Each row is a point. The points of each table are mixes of a few directions, plus a little noise. Count the directions of each table, and those that both share. Where both have some left over, give the other angles between the two spaces (their principal angles), to ten degrees, smallest first.

First (7 x 3):
42; -9; 25
-44; 9; -26
34; -8; 21
33; -7; 21
-36; 7; -22
-4; 1; -1
-28; 6; -17
Second (5 x 3):
-31; 8; 5
33; -8; -6
60; -14; -10
-31; 8; 5
-30; 7; 5
Directions: first 1, second 1, shared 0; angles 40

First, 7 rows:
10; -1; 21; 5; 9; -12; -12; 3
16; -14; 9; 23; 0; -26; 46; -20
15; 18; -60; -10; 30; 21; -1; -12
-19; -7; 0; -9; -17; 8; 1; 4
-2; -8; -7; -11; 10; 0; -6; -5
-1; 8; 11; 5; -7; 2; -9; 10
-20; 2; 25; -3; -25; 8; -20; 20
Second, 7 rows:
6; 3; 0; 11; -8; -9; 19; 9
18; 15; -22; -2; -12; 5; -19; -25
5; 10; -4; 15; 0; 2; 9; 2
-42; -46; 1; -21; 32; 2; -18; 9
2; 18; 24; 6; 7; 12; 6; 7
31; 31; 16; -5; -28; -5; 7; -6
-19; -31; -17; -5; 10; -8; -3; 4
Directions: first 4, second 4, shared 1; angles 40, 50, 90

First:
-35; 29; 3; 13; -1; 7; 22; 15; 31; 13; 26
35; -3; -19; -29; -27; -4; -15; -7; -11; -5; 7
14; 5; 29; -1; 23; 19; 1; -2; 6; -14; -29
-3; -8; 8; 13; 9; -7; -22; 17; 22; 27; 4
7; 9; -16; -32; -39; -5; 0; -4; 11; -6; 9
-24; -5; 5; -5; -6; -6; 20; -11; 1; -17; -20
8; 40; -6; 14; 20; 35; 35; -6; -26; -20; 31
-9; -38; -5; 8; -4; -31; -29; 6; 1; 24; -9
7; -32; 2; 17; 24; -9; -10; -9; -35; -3; -20
Second:
-24; 6; 14; -1; 0; -43; 8; -26; -6; 4; -31
-21; -13; 12; -8; 31; -2; 16; -5; -1; -5; 36
0; -6; -6; 25; -7; 13; -7; 13; 0; 0; -30
23; 20; -8; -7; -38; -13; -15; -8; 2; 4; -35
9; -6; -2; -27; -6; 11; 2; 3; 9; -10; 26
28; 23; -9; 2; 9; 12; -9; 7; -7; 14; 40
21; 18; -8; 5; -11; 2; -11; 2; -3; 9; -3
-36; -12; 19; 4; 42; -18; 21; -13; -8; 1; 26
28; 23; -12; -5; -54; -14; -21; -7; 4; 4; -60
-29; -30; 9; 1; 24; 12; 16; 6; 4; -13; 14
2; -22; -8; 14; 11; 42; 0; 28; 6; -8; 17
Directions: first 5, second 4, shared 2; angles 70, 80

First (10 x 18):
3; -7; -5; 5; -8; 8; 11; 8; 3; 11; -5; -4; 10; -4; 5; -8; -16; 9
-6; -3; 1; 8; 4; -3; 3; 8; -3; 8; -12; 2; 8; -1; -4; -3; -7; 7
4; -26; -9; -4; -22; 34; 18; 37; 0; 38; -4; -4; 32; 3; 0; 18; -39; 41
-32; -1; 23; -7; 37; -17; -37; 18; -25; 4; -5; 27; 0; 25; -41; 60; 26; 15
11; -4; -6; -7; -15; 13; 8; -1; 7; 2; 9; -7; 1; -2; 10; -3; -8; 2
19; -1; -14; 2; -23; 13; 22; -8; 15; 1; 4; -16; 2; -14; 24; -32; -18; -6
11; 21; -2; 2; 1; -18; -2; -37; 10; -32; 9; -7; -27; -10; 15; -33; 23; -38
-8; -6; 0; 11; 4; -1; 5; 13; -5; 13; -16; 2; 13; -2; -6; -2; -13; 12
10; 0; -3; -10; -10; 9; 1; -6; 6; -5; 14; -5; -5; 1; 8; 2; 2; -3
-12; 27; 15; -1; 32; -38; -30; -34; -6; -39; 6; 12; -35; 6; -12; 1; 50; -38
Second (8 x 18):
-5; 5; 1; 3; 5; 2; -6; 1; -8; 7; -13; 8; 10; -2; -11; -2; -3; 3
12; -10; -12; -2; -22; 25; 16; 12; 5; 19; -2; -7; 18; -6; 9; -7; -26; 16
-20; 16; 21; 3; 41; -53; -29; -26; -4; -45; 13; 8; -45; 12; -9; 17; 55; -34
4; -6; 2; -3; -1; -13; 4; -8; 12; -20; 23; -12; -26; 4; 17; 5; 12; -10
-14; 14; 5; 7; 15; 0; -16; 1; -18; 11; -28; 20; 19; -1; -27; -1; 3; 2
1; -2; 2; -2; 3; -11; 0; -6; 7; -14; 13; -6; -17; 4; 8; 4; 11; -8
0; 0; 0; 0; 0; 2; 0; 0; -1; 2; -2; 0; 3; 0; -2; 0; -1; 1
22; -18; -21; -4; -41; 49; 30; 24; 8; 38; -7; -11; 38; -11; 14; -15; -51; 31
Directions: first 3, second 2, shared 1; angles 40

First, 11 rows:
5; 0; 7; -3; -6; -5; -5; 3; 4; 8; -2; 6; 6; 1; -1; -4; -5; 0; -2; -5; -1; 9; -3; 1
-37; 0; -48; 21; 44; 34; 37; -21; -29; -55; 17; -41; -39; -7; 8; 28; 34; -3; 10; 36; 4; -60; 17; -8
11; 0; 15; -7; -14; -10; -11; 6; 9; 17; -5; 12; 12; 2; -3; -8; -11; 1; -3; -11; -1; 18; -5; 2
15; 0; 19; -8; -17; -13; -14; 8; 11; 21; -7; 16; 15; 2; -4; -11; -13; 1; -3; -14; -2; 23; -6; 3
-16; 0; -21; 9; 19; 15; 16; -9; -12; -24; 7; -18; -17; -3; 3; 12; 15; -1; 4; 15; 2; -26; 7; -3
10; 0; 13; -6; -11; -9; -9; 5; 8; 14; -4; 11; 10; 2; -2; -7; -9; 1; -3; -9; -1; 15; -4; 2
6; 0; 7; -3; -7; -5; -5; 3; 4; 8; -2; 6; 6; 1; -1; -4; -5; 0; -1; -6; -1; 9; -3; 1
14; 0; 18; -8; -16; -13; -14; 8; 10; 20; -6; 15; 14; 3; -3; -10; -12; 1; -4; -13; -2; 22; -6; 3
-2; 0; -3; 2; 3; 2; 3; -1; -2; -4; 1; -3; -2; -1; 0; 2; 2; 0; 0; 3; 0; -4; 1; 0
-13; 0; -17; 7; 15; 12; 13; -7; -10; -19; 6; -14; -14; -2; 3; 10; 12; -1; 3; 13; 1; -21; 6; -3
9; 0; 11; -5; -10; -8; -9; 5; 7; 13; -4; 10; 9; 1; -2; -7; -8; 1; -3; -8; -1; 14; -4; 2
Second (10 x 24):
-25; -6; 4; 7; 9; 9; 2; 9; -3; -3; -11; 6; 12; -1; 6; -15; 5; -18; 18; -5; -11; -15; 1; 13
-3; -7; -11; 14; -2; 0; 22; -12; 7; -1; 10; -5; -1; -1; -8; 15; -12; -5; -17; 10; -15; -4; -16; -24
4; 4; 0; 8; -8; -2; -2; -10; 12; 1; 14; -3; -2; 5; -2; 10; -8; -9; 7; -8; 4; -5; -11; -13
0; -2; -2; 4; -2; -3; 12; -15; 16; -7; 10; -11; -2; 6; -2; 14; -10; -16; -4; 2; -3; -13; -17; -18
-43; -3; 2; 17; 13; -3; -18; 19; -22; 1; -31; 26; 24; -24; 10; -39; 16; -26; 39; -8; -16; -3; 24; 18
6; 4; 0; 13; -9; 11; -6; 5; 3; 12; 18; 5; -1; 8; -6; 5; -6; 11; 7; -13; 5; 6; -5; 2
7; 3; 6; -5; -3; 4; -1; -7; 15; -4; 11; -11; -4; 14; 3; 9; -5; -7; 5; -8; 9; -12; -12; -1
19; 1; 1; -46; 13; -26; -7; 6; -24; -15; -37; -5; -8; -15; 11; -14; 23; 21; -27; 26; 12; 18; 34; 16
21; 5; -7; -9; -6; -12; -5; -1; -9; 4; 0; 3; -10; -6; -6; 6; 1; 23; -19; 9; 8; 22; 10; -6
15; 2; 3; -2; -5; 19; 2; 7; 5; 10; 18; -4; -7; 16; -6; 9; -4; 26; -8; -6; 7; 4; -7; 13
Directions: first 1, second 5, shared 0; angles 60
